Rows are points. Each copy is the shape, with its points in the same order, stretched, turned, moved and blurred by noise. Say if it was mirrored as well.

Shape (5 x 2):
[[-18  51]
 [ 28 -30]
 [ -3 -70]
 [  0 -15]
 [-48  36]]
Copy 1, 5 rows:
[[-43  47]
 [ 37 -28]
 [ 16 -84]
 [  9 -18]
 [-67  20]]
Copy 1 is: only turned
Copy 2 (5 x 2):
[[-36 -59]
 [ 23  17]
 [  2  75]
 [ -3   8]
 [-59 -20]]
Copy 2 is: mirrored
Copy 3:
[[ 54  35]
 [-57 -13]
 [-62 -60]
 [-23 -12]
 [ 64   4]]
Copy 3 is: mirrored

Shape (8 x 3):
[[ 57   5 -67]
 [  7 -31   3]
 [ 12  12  31]
 [  7 -41   9]
 [ -7   3 -46]
 [-12   1  -8]
 [-95 -33  28]
 [ 18   7  30]]
Copy 1, 8 rows:
[[ 53 -52 -40]
 [-30   4 -14]
 [  5  38   0]
 [-32   4  -2]
 [ 26 -38  15]
 [  3  -8  17]
 [-69  16  65]
 [ 18  30 -13]]
Copy 1 is: mirrored
Copy 2 (8 x 3):
[[-86   8 -40]
 [-43  -4  34]
 [-19  45  18]
 [-43  -8  47]
 [-24 -21 -25]
 [-13   0   0]
 [ 56 -54  52]
 [-27  45  20]]
Copy 2 is: mirrored

Shape:
[[-36 -29  48 -19  85  67]
 [ 25 -20   4  -3 -17 -11]
 [-66  19   9  33  48  -7]
 [ 44  -3 -17 -38 -32 -53]
 [-58  21  18  11  47  73]
 [  0  53 -11  40  61  12]
 [ -2  17  40  65  39 -42]
 [ 25   7  -9  11 -27   0]
 [ 17 -17  21 -13 -18 -68]
 [ 36 -21  -1  34 -41 -45]
 [ 18 -77 -35 -29   7 -33]]
Copy 1, 11 rows:
[[-88 -14  60 -41  69  10]
 [ 26   7 -11 -16 -31  25]
 [-39 -39  18  35  13 -36]
 [ 54  38 -43 -37 -59 -22]
 [-86   8  25  33  65  10]
 [ 18  -9 -19  33  73 -27]
 [ 57 -53  40  33   7 -30]
 [ 24  26 -32   6 -10  23]
 [ 46  -5  16 -22 -74 -25]
 [ 74 -13 -17   5 -60  32]
 [  5 -31 -42 -70 -51  18]]
Copy 1 is: only turned
Copy 2, 11 rows:
[[ 50 -16  20   5  80  87]
 [  9  -3   5 -28  17 -31]
 [-38 -15  18  34  32  67]
 [ 17 -40  -4 -15 -21 -54]
 [  4  40   8  -1  35  95]
 [ -9  28 -29  37  17  42]
 [-19   2  35  49  38   9]
 [ -5  20   7 -28  -2 -29]
 [  3 -49  30   2   4 -37]
 [-20   6  24 -19   3 -58]
 [  0 -65 -19 -44  52 -24]]
Copy 2 is: mirrored

Shape:
[[  0  21   6 -34   2 -21  12   1 -41]
 [-37  33 -17   8 -15   0  12 -60   0]
 [ 27   3  -8  12   1  37  12  56 -26]
 [ 17 -21  -1 -13   4 -11  35   5 -33]
 [-15   1  11  -5  18  31   2  42  44]
 [ 24   0  18 -18  -8 -22  10 -16 -34]
 [-13   0  14 -44   8 -17  41  -5 -46]
 [ 54  37   5  -6  -9   8  38  25 -20]
 [-67   8  40   2 -61  38  -7 -38   9]
 [ -2  -2 -23  -8 -37 -37   8   9  -4]
 [ -6 -37   7 -32  66  29  -7  12  27]
 [  2 -31 -16 -47  26  50 -24  24  13]
 [ 30   3 -28 -14   0  58  27  25  35]]
Copy 1, 13 rows:
[[-21  14 -22  -4 -18   3   2 -12 -54]
 [ 11  10 -33  55 -15  -3  22 -13  12]
 [ 24  10  25 -30  -1  40 -24  24 -47]
 [-16  -1   5  -1 -19  23  22   8 -55]
 [ 11   7   9 -51  28  10 -10  16  22]
 [-10  14   3   4 -22   7  20 -29 -54]
 [-43  18 -28   1 -26  17  24   2 -59]
 [ 25  26  13  -6   6  -2   4  11 -74]
 [ 24  55  -2   9 -52   8  26 -23  54]
 [ 17 -23  -6   1 -42 -21   9  11 -25]
 [-25 -13  -1 -61  48  43   6 -17   8]
 [ 20 -10 -13 -76  21  54   4 -14   1]
 [ 53  -2   5 -36  27  30  22  33 -15]]
Copy 1 is: only turned
Copy 2, 13 rows:
[[-26 -16 -23 -27   6 -30 -26 -14 -22]
 [ -9  34 -12   3 -60  -7 -17 -12  -5]
 [ -7 -52  -8 -40  41  19   1  49 -21]
 [ -3 -30  -2 -19  26  -6  -2 -15 -51]
 [-12 -38  39 -49  13  28  12   9  34]
 [ 16  -7 -13 -23  10 -31 -24 -16 -34]
 [-32 -18  -3 -30   8 -15 -23 -38 -46]
 [  1  -8 -30 -54  64   7  -7  24 -28]
 [  9  19  46 -65 -95 -11 -15   9  -2]
 [-10 -12 -22 -21  -3 -43  41   2 -18]
 [  7 -67  39 -15  10  36 -20 -41  22]
 [  9 -82   4 -42 -15  29  -2 -12  23]
 [  8 -37 -17 -56  26  55  24  13   5]]
Copy 2 is: only turned

Shape (16 x 11):
[[ -1   9  30 -18  33  20 -35   6  -1 -11 -28]
 [ 11  37 -15   6  11  45 -42   9  25  -9 -11]
 [-37  27  18  25  18   6 -22  60  20  10 -18]
 [  3 -15  -3  20  -4  11  83 -19 -51 -34  32]
 [ 37 -51  -1 -35 -17  32   4  -2  13  -3   5]
 [-56  35 -15 -13   6  11 -56  39  -6  -6 -16]
 [ 33 -75  -5  -8 -18  12  19  23   4 -38 -14]
 [-48  19   0 -21  19  -9 -16   9  52 -14  -5]
 [  6   0   8  19 -28 -38  23 -21 -28 -54  -3]
 [ 32 -46 -28  57  -3 -33  49 -23 -22 -34   6]
 [-11  23  12 -15 -12  -1 -58  44   7   9  15]
 [-27   0   3   3 -39  36 -23   1  18  12 -36]
 [-12  20   9 -29  15   6 -44  17   9  55 -39]
 [ 19   7 -40   6  -9 -19  53 -12 -17 -16  28]
 [ 21 -77  17  22 -14  13   4 -31   3 -11  37]
 [  2 -49 -43  14   8   0  25 -27 -42 -28  14]]
Copy 1, 16 rows:
[[-16  21  16  12  26  -5 -29   5   2 -12 -40]
 [ 13  30  25   7  35  45 -10  -5  -3   5  -4]
 [-38  20  27  29  26  37 -18  51  39  23  -3]
 [-17 -11  25  47 -41 -51  32  23 -63 -12   6]
 [ 30 -28   8  -2   0   9 -14  19 -18 -67 -18]
 [-45  45   4 -17  18  22 -23  30   3  23   5]
 [  8  -9 -14  33 -16   9  10  62 -19 -62 -39]
 [-29  23  34 -15  37  -1   8  26  39 -30  -4]
 [-36  16   6  25 -65 -28  38  -3  -1 -27 -43]
 [ -3 -22 -24  61 -43 -19  68  21 -11 -15 -21]
 [-19  19  23   1 -12  30 -53   7  25  -8   1]
 [-30 -10  15 -25  22  48  -1  23 -12  -5 -14]
 [ -4  -4  21 -37  38   6 -39  19  33  19 -32]
 [ 14  -6  16  17 -37 -40  45  22 -13 -14  12]
 [ -8 -49 -18  45 -12   8   2   2 -23 -66  -2]
 [ -8   0 -41  36 -24 -34  36  21 -44 -10   1]]
Copy 1 is: only turned
Copy 2 (16 x 11):
[[-15 -14  10   2  -3  -9 -29 -12  46  42   2]
 [ 30  23 -38 -16 -36 -28 -17 -23  25  45   9]
 [-24   2 -35  21 -56  14  12   4  52  47 -15]
 [-31  24  75  24 -16  13  49 -36 -45   2  20]
 [ 27 -35  36  -3 -18 -13  -2  -3 -15 -14  -2]
 [-50  -9 -50   0 -54  -6 -37 -29  46  38   8]
 [ 23 -49  44  43 -21 -18  29 -13 -21  -2 -17]
 [-37  -3 -37 -12 -24 -31   6  -2  56  -9  -4]
 [-41  34  35  28  20 -10   3 -41 -38   7 -27]
 [ 16  17  35  57  28  -1  60 -15 -61 -10   5]
 [-27  -9 -35  -4 -46  -3 -48  14  19  31 -11]
 [ 11  11 -16  -3 -36  11 -25 -46  28   0 -27]
 [-12 -27 -34 -37  -3  25 -32  -1  46  18  -7]
 [-18  18   7 -10  -6  -5  46 -24 -52  -4  13]
 [ 37  -4  59  53   6 -12  -6  15 -20 -38  11]
 [ -6 -12  29  42  10  -4  21 -29 -38 -15  37]]
Copy 2 is: mirrored
Copy 3, 16 rows:
[[ 21  20  48  -6   1  14 -20   7 -24 -22 -30]
 [  7  49   5 -19  12  17 -21  12  18  23 -37]
 [-30  34  39  11   4 -35 -10  27  36  -6  -1]
 [ -1 -23   1 -19 -31 -22  58 -95 -43 -14 -34]
 [ -4 -47   6 -56 -11  32  19 -20 -17  -2 -53]
 [-24  41  -3  -9  30 -20 -49  30  20 -41  11]
 [ 20 -74  16 -51 -21 -25   9 -17 -11  -9 -58]
 [-31  23  17   3  20   1  -8   4  45 -50 -56]
 [ 26 -13  16   5 -53 -11  -2 -69  17 -36 -19]
 [ 19 -49  -2  15 -23 -19  25 -90  24  26 -50]
 [-36  20  27 -38  11  15 -37  19  41 -23  25]
 [-32   5 -12  -5 -34  14 -32  25  -6 -12 -31]
 [ -9   9  18  18  10  51  -9  53  -1  -8  -2]
 [  2 -10 -30 -13 -11  12  53 -73  13 -10 -19]
 [-40 -72  29 -34  -7  16  -4 -65 -13  26 -68]
 [  6 -50 -29 -10  17 -17   5 -78 -20  -4 -39]]
Copy 3 is: mirrored

Shape (18 x 12):
[[-20  -2  49  31 -48  -8  34 -27 -36 -11 -34  30]
 [-20  18  -3   8   1 -46   9 -40  15  -5 -20 -23]
 [-15 -14  27   5   8  39 -38   7  21 -15   0  28]
 [ 10 -44 -24 -14  50  21  87  19 -19  -2 -22 -43]
 [ 30   5 -39 -22  -5 -68 -18  25 -14   0 -22 -18]
 [ -7 -28 -48  25 -24  18 -19  13 -34  17 -37  19]
 [ 19  18 -24 -59  -1   6 -30  22 -55 -67  45  34]
 [ 36 -17 -44   3  19 -64  28   1  -3 -13  42 -28]
 [ -5 -33   6 -11  20  21 -35  -6  22  31  12 -50]
 [ -7   9 -31 -29  -4 -39  37  44   8 -30  22 -35]
 [ 10 -25  14  28  24  -3  -6  59 -22  -4  13 -10]
 [  3  21 -10  -5   3 -40 -42   7   4   9  35  56]
 [-31   7  -5  -1  11 -51  -9  23 -58 -26 -14  12]
 [ -8 -42 -35 -11  -3  22 -29  24 -15   2 -20 -76]
 [ -6  33  -9  10 -17   3  -6  14 -39  37  20 -53]
 [ -1 -45  14 -18 -19  47 -56  14 -33  22   5  11]
 [-29 -44 -23 -34  13  33  29  27 -56 -33  10 -11]
 [ 22 -32  23  22 -16  37  12 -45 -11 -34 -43 -14]]
Copy 1 (18 x 12):
[[ -2  16  95 -21 -44 -53  49 -40 -37 -38  -6  20]
 [ 14   1  15 -15  34 -11  -3 -26   1 -48  14  27]
 [ -2 -41  28  35 -31 -42  -3  37  16 -12  -1  -9]
 [-62  21 -49 -20  24  -1  43   2 -17   1  51  54]
 [ 43 -12 -30 -34  27  33  36 -44  24  34   5  -3]
 [ 15 -21  46 -56 -39  24  34  35  -1  17  26  19]
 [ 49 -41  24  37 -12  15  24 -31  29  58  27  52]
 [ 12  -8   4 -10  75  28  41 -23  27  43  40  26]
 [-44 -40 -20   9  25   4 -46  30  20  15  22 -13]
 [ 34  20 -30  -9  43   5  18 -20  -7  36  69  21]
 [  3 -46   3  13   6   8  50   9 -31  15   7 -20]
 [ 45 -38  47  -7   8 -10   6  15   8  32 -49  18]
 [ 48 -55  20 -26  -1  -3  46 -50 -45  -3   3  25]
 [-13 -39 -36 -21   6  45 -11   3  15  22  85 -17]
 [  8   2  23  -2  16  79 -26   3 -30  21  20  28]
 [-23 -55  32  -8 -44  -2 -18  28  11  54  -1  -9]
 [-17 -36   1 -17 -16  -9  28  -8 -23  43  73  54]
 [-37   0  43  25 -25 -14  34 -14  38 -55  31  17]]
Copy 1 is: mirrored
Copy 2, 18 rows:
[[-44 -16 -23  26 -70 -35  15  68 -55  -2 -57 -17]
 [-19 -10 -18  32 -20  -4 -29 -34 -30 -23 -27 -13]
 [-27 -19 -34 -33  13  -8 -36  49   2   9  50  -9]
 [ 37   0  23  -4  62  -5  50 -14 -42 -35 -63 -41]
 [ 41 -38  -4  69  14  10 -24 -35 -15  22 -18  36]
 [-38 -76 -28  -9  -7  24  25  32 -13  17  -4  36]
 [ 90  -7 -79  16 -25   6 -26  41 -24   3  30  53]
 [ 63 -18  41  38 -15 -17  16 -73 -25   0   8   4]
 [-26 -21  10   5  51  55 -13 -20  18   3  49 -14]
 [ 47  33 -31  52  36 -31   7 -46 -34  15 -19   5]
 [ 18 -48  10  28  45 -14   0  16 -45  29  36 -33]
 [ 14 -27 -10  16 -34 -28 -49   7 -29  11  65  58]
 [ 17 -56 -54  81   5 -18 -14  27 -52 -11 -11  14]
 [ -7 -45 -29  28  70  71  20 -19  16  16   2 -12]
 [-25 -19 -22  44  14  60  14 -23 -81  18  16  -1]
 [-18 -38 -19   5  16  57   2  72  14  23  53  33]
 [ 36 -14 -51  19  33   8  48  41 -17 -24 -10   7]
 [-12 -32  -6 -35 -35  10  11  38  -9  -6 -50 -47]]
Copy 2 is: mirrored
Copy 3 (18 x 12):
[[-28 -10   3 -16 -61 -33 -43  15  44  67 -23 -30]
 [  9  36  -8  17 -22 -24  -9 -18  20  -3  12 -62]
 [-18  -8   6 -35  41  -2 -19 -11  25  35   2 -19]
 [ 68   8 -50 -48 -23   4  70  11  24  18 -14 -23]
 [ 54 -18 -14   8  19 -36  10 -38 -16 -62   5  -8]
 [  0 -42 -44 -16   0  -9 -16 -41  -1  39 -19   3]
 [-23 -33  35 -25  69 -14  42  11 -50 -29 -68  37]
 [ 35 -14   2  31  -7   7  46 -17  10 -68   5  -9]
 [ 41   6 -17  -2  52  23 -14 -18 -10  -9  38 -56]
 [ 31   6 -25   2  16 -15  27  23  17 -65 -13  20]
 [ 30 -46 -17   8  33 -13  17  -6  45   2   8  22]
 [-26 -22  21   5  28 -27   1 -25  -2 -24  36  22]
 [ -2 -37 -33   8  12 -72  31 -13  16   6  -3   3]
 [ 54 -26 -51   2  55  13  -8 -18   0 -11 -26 -36]
 [ 34  10 -18  44  20   2 -21  13 -23  14   6  -9]
 [ -4 -51 -10 -32  59   8 -33  -9 -19  30  -3 -14]
 [  1 -33 -43 -49  31  -2  44  23  10  14 -40   5]
 [ 14  -1  17 -27 -20  15 -28 -22  19  63 -56 -61]]
Copy 3 is: only turned
Copy 4, 18 rows:
[[-20  15  60 -20 -41 -22  34 -39  51  46  -9  35]
 [ 17 -10   3  31 -37 -20 -28 -32  56  10  22 -13]
 [  0 -24  47  28 -14  16 -18  12  -2   7 -28  49]
 [-32  -2  11  25  33  -8  83 -52 -56 -28 -17 -31]
 [ 47  50   3  12  35 -38 -19  -2  31 -43  31 -14]
 [ 38  17  22  -5  37 -60  19 -51  -4 -24 -11  47]
 [  6  44  32 -17  17  70 -20 -29  24 -53 -23  28]
 [ 23  19 -32  26   8  20  26  -8  14 -33  53 -13]
 [ 40 -14 -26  13  -4   1 -25  10 -28  14 -24  -2]
 [ -5  12   8 -13   0   5   7  -3  -4 -65  27 -35]
 [-23   7  36  -2  29  11  14   8 -46  -4  29  21]
 [ 13   0  -4  11  18   4 -43  14  66 -18  25  42]
 [ -8   6  58 -19  37   1 -17 -40  36 -12  36  -2]
 [ 54  13   2 -13  13 -20  -4 -29 -61 -24 -18 -11]
 [-11  36 -30 -43   4 -27 -44 -48 -11   2  -2  -2]
 [ 40  20  13 -33  26   0  -1   2 -19   6 -51  43]
 [-10  -2  39 -36  30  31  54 -51 -36 -36 -28  -4]
 [ 19  19  46  38 -52  -1  36 -43  -7  37 -39  35]]
Copy 4 is: only turned
